Every row gives one point. Each copy is the shape, with its points in the same order, stretched, turned, moved and blurred by noise. Some copies are also mirrored. Which?

Shape, 7 rows:
[[-0.12  0.01 -0.43]
 [ 0.51  0.58  0.53]
 [-0.23  0.01 -0.47]
 [ 0.34  0.37 -0.12]
 [-0.09 -0.23 -0.42]
 [-0.30  0.12  0.01]
 [-0.01 -0.04  0.54]]
Copy 1:
[[-0.36  0.09  0.05]
 [ 0.70 -0.07 -0.46]
 [-0.49  0.04  0.08]
 [ 0.17  0.13 -0.41]
 [-0.36  0.19  0.33]
 [-0.18 -0.23  0.11]
 [ 0.31 -0.14  0.39]]
Copy 1 is: mirrored
Copy 2:
[[ 0.00  0.33  0.09]
 [-0.02 -1.05  0.58]
 [-0.09  0.45  0.08]
 [ 0.12 -0.25  0.50]
 [ 0.12  0.36 -0.17]
 [-0.35 -0.03  0.06]
 [-0.24 -0.70 -0.18]]
Copy 2 is: only turned

Shape (8 x 4):
[[ 0.28  0.01 -0.97  0.36]
 [-0.32  0.09  0.19 -0.31]
 [-0.02  0.02 -0.59  0.32]
 [ 0.06  0.06  0.30  0.30]
 [-0.22  0.01  0.01  0.35]
 [ 0.38  0.11  0.16 -0.12]
 [ 0.69 -0.04 -0.23  0.41]
 [-0.15  0.46  0.25  0.35]]
Copy 1, 8 rows:
[[-0.54  0.80 -0.11 -0.73]
 [-0.28 -0.31  0.11  0.26]
 [-0.48  0.49 -0.24 -0.28]
 [ 0.23 -0.02 -0.22  0.27]
 [-0.24  0.12 -0.41  0.28]
 [ 0.25 -0.11  0.35 -0.16]
 [ 0.26  0.42  0.02 -0.52]
 [ 0.15  0.02 -0.10  0.67]]
Copy 1 is: only turned
Copy 2:
[[-0.11  0.91 -0.10  0.42]
 [-0.04 -0.46 -0.02  0.08]
 [-0.22  0.51 -0.05  0.28]
 [-0.03  0.15  0.36 -0.14]
 [-0.25  0.09  0.22 -0.07]
 [ 0.30  0.13  0.16  0.01]
 [ 0.26  0.91  0.21  0.01]
 [-0.12 -0.15  0.47  0.13]]
Copy 2 is: mirrored
Copy 3:
[[ 1.00 -0.35 -0.48 -0.33]
 [ 0.10 -0.10  0.24  0.12]
 [ 0.56 -0.35 -0.19 -0.30]
 [-0.08 -0.02 -0.09 -0.20]
 [-0.03 -0.29  0.06 -0.26]
 [ 0.41  0.19 -0.30 -0.02]
 [ 0.59  0.01 -0.70 -0.28]
 [ 0.12  0.10  0.09 -0.36]]
Copy 3 is: only turned
Copy 4 (8 x 4):
[[ 0.04 -0.75  0.07  0.47]
 [ 0.07  0.48 -0.18  0.27]
 [-0.18 -0.28  0.00  0.40]
 [-0.26  0.20  0.17 -0.49]
 [-0.40  0.26  0.06  0.00]
 [ 0.26 -0.12  0.17 -0.36]
 [ 0.09 -0.60  0.52 -0.53]
 [-0.37  0.26 -0.36 -0.45]]
Copy 4 is: mirrored

Shape:
[[ 0.13  0.15  0.23 -0.07  0.11 -0.19]
 [ 0.26  0.29  0.33  0.14  0.14 -0.15]
 [-0.26 -0.06 -0.23 -0.29  0.31 -0.04]
 [ 0.26  0.21  0.45  0.39  0.20  0.04]
 [-0.22  0.05 -0.31 -0.26  0.24  0.22]
 [-0.76  0.11  0.46  0.10 -0.74 -0.01]
 [ 0.47  0.01  0.14  0.39  0.09 -0.04]
 [-0.15 -0.22 -0.34 -0.35  0.23 -0.32]
 [-0.36 -0.20  0.01  0.02  0.27  0.00]
 [-0.08 -0.37  0.03 -0.28  0.23  0.25]]
Copy 1, 10 rows:
[[ 0.25  0.09 -0.22 -0.16 -0.29  0.05]
 [ 0.43  0.20 -0.01 -0.01 -0.53 -0.12]
 [-0.27  0.28 -0.37  0.02  0.17  0.70]
 [ 0.21  0.08  0.06  0.22 -0.58 -0.38]
 [-0.25  0.36 -0.23  0.21  0.14  0.72]
 [ 0.87 -0.69  0.30  0.98  0.58 -0.12]
 [-0.16  0.40  0.17  0.04 -0.60 -0.54]
 [-0.30  0.42 -0.57 -0.25  0.29  0.52]
 [-0.24  0.04 -0.29  0.33  0.07  0.33]
 [-0.28  0.02 -0.16 -0.05  0.07  0.37]]
Copy 1 is: only turned
Copy 2, 10 rows:
[[ 0.09  0.02  0.31  0.16  0.11  0.22]
 [-0.09  0.11  0.18  0.52  0.15  0.27]
 [ 0.41 -0.15  0.30 -0.53  0.31 -0.24]
 [-0.38  0.25 -0.04  0.71  0.31  0.30]
 [ 0.37 -0.25  0.02 -0.35  0.34 -0.41]
 [-0.71 -0.72  0.24 -0.39 -0.09  0.40]
 [-0.20  0.29 -0.09  0.44  0.06  0.05]
 [ 0.56 -0.10  0.51 -0.81  0.07 -0.22]
 [-0.01 -0.03  0.21 -0.43  0.39 -0.05]
 [ 0.31  0.03 -0.07 -0.43  0.42 -0.03]]
Copy 2 is: mirrored
Copy 3, 10 rows:
[[-0.02  0.19  0.02 -0.19  0.05 -0.05]
 [-0.02  0.15 -0.24 -0.02 -0.08 -0.16]
 [ 0.57  0.00  0.60 -0.43  0.06  0.15]
 [ 0.08  0.14 -0.54  0.20 -0.13  0.03]
 [ 0.71 -0.21  0.58 -0.12  0.11  0.00]
 [-0.11  0.45 -0.11  0.15  1.38  0.13]
 [-0.02 -0.26 -0.40  0.00 -0.29  0.18]
 [ 0.30 -0.15  0.75 -0.75  0.05  0.30]
 [ 0.54  0.04  0.20 -0.31  0.23  0.39]
 [ 0.43  0.00  0.41  0.02 -0.11  0.63]]
Copy 3 is: mirrored
Copy 4 (10 x 6):
[[-0.30 -0.32 -0.11  0.13  0.16  0.25]
 [-0.07 -0.36 -0.25  0.28 -0.08  0.23]
 [-0.22 -0.34  0.08 -0.16  0.47 -0.32]
 [-0.06 -0.15 -0.26  0.46 -0.48  0.03]
 [ 0.02 -0.24  0.08 -0.49  0.40 -0.61]
 [-0.42 -0.41  1.22  0.12 -0.97  0.24]
 [ 0.04  0.34 -0.41  0.30 -0.11  0.12]
 [-0.25  0.05  0.01 -0.10  0.81 -0.19]
 [-0.31 -0.12  0.23  0.20  0.06 -0.31]
 [-0.59  0.15  0.04 -0.37  0.19 -0.30]]
Copy 4 is: mirrored

Shape (12 x 8):
[[ 0.62 -0.09  0.75 -0.09 -0.07  0.56  0.15  0.02]
 [-0.06 -0.04 -0.01  0.57  0.14  0.05  0.36 -0.03]
 [-0.45  0.14  0.05 -0.53 -0.19 -0.18 -0.07 -0.17]
 [-0.13  0.25 -0.19 -0.26  0.26 -0.19 -0.40 -0.29]
 [-0.25 -0.20 -0.03  0.27  0.52 -0.04  0.35  0.07]
 [-0.61 -0.06 -0.06  0.20  0.41  0.19  0.38 -0.10]
 [-0.37 -0.07  0.05 -0.21 -0.20 -0.21  0.06  0.00]
 [ 0.87 -0.34  0.50 -0.21 -0.04  0.70  0.16  0.01]
 [ 0.05  0.40 -0.09 -0.56 -0.04 -0.13  0.16 -0.16]
 [-0.18  0.30  0.06 -0.40 -0.22  0.21 -0.14  0.27]
 [-0.24 -0.23 -0.28  0.16 -0.06  0.26  0.33 -0.15]
 [-0.14 -0.04 -0.11 -0.38 -0.04 -0.10  0.03  0.20]]
Copy 1, 12 rows:
[[ 0.24  0.22  0.03  0.64 -0.02 -0.38 -1.10  0.33]
 [-0.19  0.13  0.53  0.03  0.12 -0.35  0.35 -0.33]
 [ 0.22 -0.35 -0.73 -0.20  0.07  0.44  0.21 -0.14]
 [-0.42 -0.57 -0.23 -0.47  0.09  0.47  0.02  0.11]
 [ 0.06 -0.03  0.72 -0.20  0.11  0.08  0.55 -0.21]
 [ 0.05 -0.41  0.40  0.04  0.07 -0.01  0.82 -0.18]
 [ 0.28 -0.08 -0.41 -0.27  0.04  0.24  0.34 -0.31]
 [ 0.31  0.15  0.28  0.36  0.04 -0.60 -1.41  0.46]
 [ 0.00 -0.29 -0.60 -0.16  0.52  0.39 -0.17  0.08]
 [ 0.14 -0.12 -0.76 -0.06  0.13  0.20  0.29  0.48]
 [ 0.18 -0.23  0.23 -0.11  0.04 -0.50  0.29 -0.26]
 [ 0.25 -0.06 -0.27 -0.43  0.20  0.25  0.22  0.05]]
Copy 1 is: only turned
Copy 2, 12 rows:
[[ 0.73 -0.58 -0.20 -0.28  0.26 -0.51 -0.04  0.08]
 [-0.18 -0.40  0.12 -0.21  0.16 -0.20  0.23 -0.16]
 [ 0.12 -0.04 -0.44 -0.07 -0.52  0.28  0.17 -0.38]
 [ 0.06 -0.01 -0.05  0.14 -0.22  0.12 -0.06 -0.83]
 [-0.11 -0.40  0.01 -0.37  0.07 -0.30  0.42 -0.49]
 [-0.34 -0.54 -0.28 -0.29 -0.14  0.05  0.26 -0.60]
 [ 0.02 -0.16 -0.32 -0.19 -0.44  0.05  0.22 -0.28]
 [ 0.84 -0.60 -0.28 -0.66  0.26 -0.70 -0.22  0.08]
 [ 0.33  0.11 -0.26 -0.14 -0.08  0.27  0.06 -0.45]
 [ 0.03  0.02 -0.78  0.16 -0.12  0.00 -0.05 -0.34]
 [-0.21 -0.33 -0.28 -0.53 -0.24  0.03  0.07 -0.24]
 [ 0.01 -0.01 -0.44 -0.17 -0.27 -0.13  0.18 -0.36]]
Copy 2 is: mirrored
Copy 3, 12 rows:
[[-0.29 -0.16 -0.27  0.04 -0.65  0.54 -0.78 -0.52]
 [-0.18  0.29 -0.57 -0.71 -0.31 -0.16  0.07 -0.12]
 [ 0.41 -0.37 -0.05 -0.01  0.21  0.66  0.43  0.23]
 [ 0.50 -0.57  0.08 -0.02  0.26 -0.06  0.23  0.02]
 [ 0.24  0.39 -0.69 -0.54 -0.11 -0.29  0.19 -0.10]
 [ 0.33  0.19 -0.81 -0.82  0.01  0.05  0.44 -0.14]
 [ 0.16  0.03 -0.14 -0.09  0.04  0.43  0.39  0.15]
 [-0.05  0.02 -0.07  0.07 -0.77  0.50 -0.64 -0.59]
 [ 0.48 -0.42  0.08 -0.13 -0.08  0.47 -0.08  0.42]
 [ 0.35 -0.30  0.01 -0.01  0.27  0.76 -0.19  0.10]
 [ 0.22  0.28 -0.34 -0.71 -0.16  0.24  0.49 -0.17]
 [ 0.49  0.07 -0.04  0.01  0.16  0.40  0.08  0.15]]
Copy 3 is: mirrored

Shape, 14 rows:
[[ 0.19 -0.18 -0.08  0.19  0.23 -0.31  0.01  0.14 -0.24]
 [-0.09 -0.06  0.06  0.55 -0.11  0.44  0.33  0.02  0.24]
 [ 0.45  0.04  0.41  0.00 -0.13 -0.40 -0.42  0.12 -0.03]
 [ 0.31  0.13  0.48 -0.42 -0.30 -0.23  0.13  0.27 -0.04]
 [ 0.37 -0.21 -0.23  0.47  0.44  0.23 -0.40 -0.17  0.09]
 [ 0.17 -0.18 -0.12  0.10  0.27  0.29 -0.06 -0.55  0.27]
 [-0.38  0.18 -0.11  0.12  0.06  0.37 -0.02  0.10 -0.04]
 [-0.17 -0.37 -0.33  0.23  0.20  0.36 -0.04  0.29  0.45]
 [-0.15  0.50 -0.19  0.06 -0.32  0.32  0.54  0.51  0.20]
 [ 0.56 -0.16 -0.16  0.03  0.04 -0.18 -0.23  0.01 -0.13]
 [ 0.55 -0.17  0.21 -0.36 -0.69 -0.31 -0.29  0.51 -0.64]
 [ 0.58 -0.13  0.03 -0.28 -0.47 -0.45 -0.22  0.15 -0.18]
 [ 0.41  0.46  0.56 -0.26  0.00  0.40  0.34  0.38 -0.02]
 [ 0.43 -0.48  0.08 -0.04  0.12 -0.17 -0.15 -0.12 -0.19]]
Copy 1:
[[-0.14 -0.25 -0.04  0.19  0.23 -0.04 -0.06  0.01 -0.09]
 [ 0.20  0.51 -0.16  0.10 -0.42 -0.01  0.22 -0.23  0.10]
 [ 0.30 -0.16 -0.04  0.07  0.56  0.10 -0.21 -0.40 -0.52]
 [ 0.32  0.06 -0.10  0.08  0.20  0.27 -0.60 -0.07 -0.46]
 [ 0.03 -0.12  0.27 -0.19  0.22 -0.18  0.30 -0.54  0.18]
 [ 0.44 -0.13  0.15 -0.26  0.01 -0.06  0.02 -0.45  0.55]
 [ 0.02  0.18 -0.29 -0.30 -0.41 -0.30  0.02 -0.09 -0.16]
 [ 0.09  0.19  0.26  0.12 -0.37 -0.59  0.12 -0.35  0.07]
 [-0.09  0.93 -0.25  0.00 -0.42 -0.24 -0.21  0.20 -0.27]
 [ 0.11 -0.19  0.31 -0.05  0.51  0.07 -0.08 -0.14 -0.10]
 [ 0.24 -0.25  0.22 -0.06  0.53  0.45 -0.25  0.29 -0.95]
 [ 0.42 -0.18  0.28  0.04  0.65  0.21 -0.31  0.05 -0.47]
 [-0.06  0.50 -0.16 -0.20 -0.15  0.41 -0.56 -0.28 -0.37]
 [ 0.27 -0.51  0.25  0.05  0.34  0.23 -0.13 -0.20  0.03]]
Copy 1 is: mirrored
Copy 2 (14 x 9):
[[-0.11  0.18  0.49  0.06  0.36 -0.55  0.13  0.07 -0.16]
 [ 0.20  0.48 -0.70 -0.06 -0.29  0.01  0.66 -0.02 -0.20]
 [-0.36  0.39  0.41  0.01  0.15 -0.48 -0.49 -0.45 -0.13]
 [ 0.04  0.15 -0.03  0.16  0.22  0.05 -0.41 -0.64 -0.46]
 [-0.44  0.12 -0.03  0.23  0.08 -0.66  0.35  0.30  0.22]
 [ 0.00 -0.09 -0.26  0.42 -0.05 -0.42  0.48  0.03  0.35]
 [-0.03  0.12 -0.50 -0.17 -0.08  0.51  0.22  0.34  0.07]
 [ 0.12  0.13 -0.43  0.11 -0.39 -0.11  0.42  0.59 -0.35]
 [ 0.50 -0.08 -1.00 -0.54 -0.16  0.44  0.10 -0.07 -0.48]
 [-0.15  0.04  0.25  0.24  0.50 -0.69 -0.23  0.05 -0.09]
 [-0.16  0.67  0.45  0.27  0.94 -0.06 -0.98 -0.33 -0.60]
 [ 0.24  0.46  0.28  0.34  0.53 -0.52 -0.75 -0.35 -0.27]
 [-0.22 -0.43 -0.72 -0.17  0.00  0.17  0.04 -0.65 -0.66]
 [-0.22  0.26  0.45  0.56  0.56 -0.68  0.07 -0.09 -0.10]]
Copy 2 is: mirrored
Copy 3:
[[-0.04 -0.15 -0.11 -0.07 -0.02  0.48  0.07  0.11 -0.03]
 [-0.73  0.06  0.02 -0.02 -0.22  0.16 -0.45  0.48  0.20]
 [ 0.31 -0.36 -0.10  0.29  0.54  0.28  0.17 -0.10  0.44]
 [ 0.52 -0.51 -0.12  0.55  0.30 -0.39  0.45 -0.15  0.42]
 [-0.59  0.05  0.06 -0.41  0.25  0.69 -0.53  0.22 -0.17]
 [-0.48  0.39  0.01 -0.48  0.07  0.05 -0.24 -0.12 -0.17]
 [-0.45  0.27  0.15  0.33 -0.05  0.28 -0.16  0.33 -0.09]
 [-0.33  0.07 -0.40 -0.21  0.17  0.30 -0.44  0.76 -0.11]
 [-0.59 -0.26  0.06  0.69 -0.11 -0.25  0.26  0.36  0.08]
 [-0.03 -0.22 -0.26 -0.02  0.26  0.34 -0.01 -0.21 -0.03]
 [ 0.74 -0.72 -0.55  0.94  0.35  0.25  0.14 -0.30  0.39]
 [ 0.42 -0.42 -0.53  0.40  0.35  0.11  0.35 -0.45  0.27]
 [ 0.01 -0.69  0.44  0.68  0.23 -0.49  0.07  0.18  0.31]
 [ 0.29 -0.15 -0.31 -0.26  0.12  0.33 -0.13 -0.13  0.07]]
Copy 3 is: mirrored
Copy 4, 14 rows:
[[-0.06  0.17 -0.18  0.28  0.07  0.38 -0.16  0.37  0.27]
 [-0.62 -0.43  0.10 -0.09 -0.02  0.31  0.64  0.10 -0.25]
 [-0.17  0.33 -0.05 -0.04  0.53  0.14 -0.16  0.01  0.51]
 [ 0.36  0.50  0.31  0.15  0.49  0.04  0.08 -0.13  0.70]
 [-0.46 -0.45 -0.61 -0.29  0.08  0.44  0.23  0.27 -0.21]
 [-0.22 -0.67 -0.21 -0.23 -0.01 -0.11  0.16 -0.05 -0.07]
 [ 0.09 -0.04  0.01 -0.27 -0.34  0.25  0.19  0.06 -0.35]
 [-0.35 -0.34 -0.13  0.03  0.01 -0.01  0.42  0.19 -0.67]
 [ 0.20  0.18  0.20  0.20 -0.36  0.27  0.76 -0.51 -0.44]
 [-0.03  0.14 -0.38  0.00  0.17  0.14  0.20  0.02  0.43]
 [ 0.35  0.99 -0.03 -0.12  0.56  0.09  0.39  0.08  1.27]
 [ 0.14  0.54 -0.13  0.09  0.30 -0.21  0.21 -0.20  0.84]
 [ 0.43  0.28  0.26 -0.07  0.43  0.54  0.57 -0.24  0.40]
 [-0.14  0.02 -0.24  0.02  0.42  0.09 -0.02  0.36  0.72]]
Copy 4 is: only turned
